Rows are points. Two turns around zero, p and q, are shown by what they do to some points. Write where each new point lands after one turn and then the other. Backwards means that the second turn is done in reverse. Each puzzle has new turns, and all numbers are rounded.
In the rows, zero is written as 128.

Turn p:
[161 106] => [164 112]
[ 99 131] => [ 99 126]
[125 146] => [122 145]
Turn q:
[151 119] => [152 134]
[133 114] => [140 119]
[103 170] => [ 83 148]
[125 109] => [136 111]
Where do these land?
p, then q: [103 123] => [114 107]
p, then q backwards: [166 115] => [157 100]
p, then q: [115 147] => [105 132]

Turn p:
[144 112 128] => [111 116 119]
[114 132 175] => [137 106 171]
[103 136  96] => [134 168 121]
[152 132 113] => [129 121 100]
Turn q:
[148 123 140] => [111 121 143]
[115 143  98] => [162 139 126]
[141 160 145] => [114 159 146]
[108  87 130] => [124  95  97]
Where do these land?
q, then p backwards: [113 105 111] => [155 145 132]
q, then p: [163 147 144] => [145 119 166]
p, then q: [ 99 139 101] => [133 163 149]
p, then q backwards: [137 120 156] => [150 107 125]

Turn p:
[116 102 138 124] => [120 142 105 117]
[101 118 165 153] => [102 165 136 101]
[148 147 119  87] => [131  78 123 133]
[145 126 132 129] => [118 124 127 142]
[129 147  87 149] => [168 132 151 146]
Turn q:
[104 151 102 128] => [ 96 124 101 126]
[137 121 131 114] => [145 123 125 129]
[158 147 144 145] => [128 115 158 101]
[158 127 144 165] => [130 140 170 103]
[ 99 138 134 118] => [112 116 119 152]
[112  83 112  98] => [158 152  94 157]
Where do these land?
p, then q backwards: [ 92 142 143 155] => [156 118 124 168]
q, then p: [135 121 132 102] => [129 130 120 155]
p, then q: [130 130 173 145] => [101 110 123 163]
p, then q: [132 110  81 124] => [137 144 134  81]
p, then q: [150 136 111 113] => [137 157 140 124]
